Every row gives one point. The points of each table are mixes of a few directions, plus a little noise. Count the directions of each table, and those that both share. Where both have some left over, give the other angles between the two spaces (their principal angles), to ten degrees, smallest first.
(in the rows, 128 means zero)

First, 6 rows:
[[143 131]
 [158 133]
 [201 141]
 [ 80 119]
 [ 28 110]
 [156 133]]
Second, 5 rows:
[[ 69 117]
 [236 147]
 [127 128]
 [107 124]
 [101 123]]
Directions: first 1, second 1, shared 1

First, 7 rows:
[[110 122 114  27]
 [143 130 140 208]
 [137 130 134 176]
 [120 125 123  78]
 [109 122 114  23]
 [148 135 144 234]
 [130 128 130 148]]
Second (8 x 4):
[[138 181 109 131]
 [145 133 117 121]
 [137 173 112 129]
 [149  35 137 108]
 [ 60 154 164 164]
 [154 220  93 128]
 [180  69 108  95]
 [ 61  58 186 152]]
Directions: first 1, second 2, shared 0; angles 70

First:
[[ 71 149 136  78 127 137  97 167 139]
 [141 136 121 128 130 135 139 139 130]
 [249 130  94 196 136 142 210 115 118]
 [ 94  91 151 140 121  98  93  76 120]
 [ 84 168 126  69 131 152 111 195 143]
 [117 121 134 127 126 122 118 119 127]
 [140 101 134 158 125 110 127  86 120]]
Second, 7 rows:
[[154 150 141  82 142  92 125 162 109]
 [116 100 164 118 140 142 109 108  48]
 [118 118 155 101 132  82  98 116 107]
 [142 138  92 173 123 216 176 145 137]
 [114 125 139 112 124  68 100 115 154]
 [160 170  85 135 124 139 167 172 193]
 [ 92  96 120 176 112 155 121  81 146]]
Directions: first 2, second 3, shared 1; angles 70

First (9 x 12):
[[110 135 140 134 148 116 114 119 117 130 127 135]
 [108 118 139 129 192  90  90 100 113 151 113 123]
 [198 118  84 112  16 196 199 179 172 102 140 119]
 [ 52 170 179 156 173 100  92 105  87 120 142 157]
 [144  67 110 104 248  56  68  78 129 194  79  88]
 [ 54 205 181 167  83 155 138 143  93  75 173 180]
 [218  79  67  95  69 162 173 158 178 139 112  93]
 [148 138 117 128  62 166 165 157 141 104 143 133]
 [120 124 131 127 158 110 111 115 121 139 121 126]]
Second:
[[ 87  83  92 144 169  97  92 108 138 166 144  65]
 [129 151  63 128 154  69 139  86  50 128  93 158]
 [172 107 116 162   7 138 128 203 202 109 176 158]
 [ 88 168 135 163 105  79 117 140  93 139 120 143]
 [128  76 158  94 232 165  98  77 146 111 143 132]
 [131 101 183  94 173 161 160 118 118 126  71 119]
 [106 211 113 126 101 116 161 132  78 160  98  83]
 [182 125 165 112  82 199 129 162 199  86 180 165]]
Directions: first 2, second 6, shared 1; angles 30

First, 8 rows:
[[153 141 133 149 160 155  80 148  99 185 179  61 233 209 181 121 164 154
   81 140]
 [171 145  78 196 109 109  95  35 192 135 147  95 141  97 175  66 180  88
  172 136]
 [120 143 218 149  62 100  90 104 200  78  78 214 103  81 171 155 137  51
  190 102]
 [124 151 187 108 143 144 121 153  92 158 117 106 185 123 119 135 126 140
   92 115]
 [124 123 107 122 173 105 132 135 129 132 140 169 111 199 242 170 141 132
  131 160]
 [111 129 130 103 108 119 174 114 127 104  86 145  73  41  46 112  97 121
  142 111]
 [ 96  81  29  67 182 131 217 177  66 120 140 135  37 163  66 151  73 199
   98 157]
 [123 112 144 132  86 160 115 158 122 117 135 100 139 111  26 115 109 136
  119 106]]
Second, 9 rows:
[[149 175 102 126 222  97 165 125  57 158 112 133 119 104 143  88 150 186
   61 158]
 [127  78 135  51 199 137 181 201  27 161 146 116 138 211 106 141 117 211
   38 162]
 [121  31 147  96  42 155 135 138 161 102 143 108 118 146  40 130 106 106
  164 115]
 [116  78  81 104 120 102 166  99 166 101 127 170  55 155 178 154 117 102
  177 147]
 [130 170 124 168 117 122 101  98 159 122 119 134 133  90 150 123 138 101
  153 115]
 [136 150 167 142 118 154 100 151 104 143 131  92 180 111  72 105 130 145
   96 109]
 [140  65  58  72 181  78 226 100  99 118 121 165  28 141 136 102 127 166
  118 178]
 [115 185 179 192  61 164  36 130 186 124 131 108 197 102 136 154 129  72
  171  78]
 [116 219 156 206  93 143  41 110 187 124 120 129 183  93 191 158 139  69
  174  89]]
Directions: first 5, second 4, shared 2; angles 30, 40
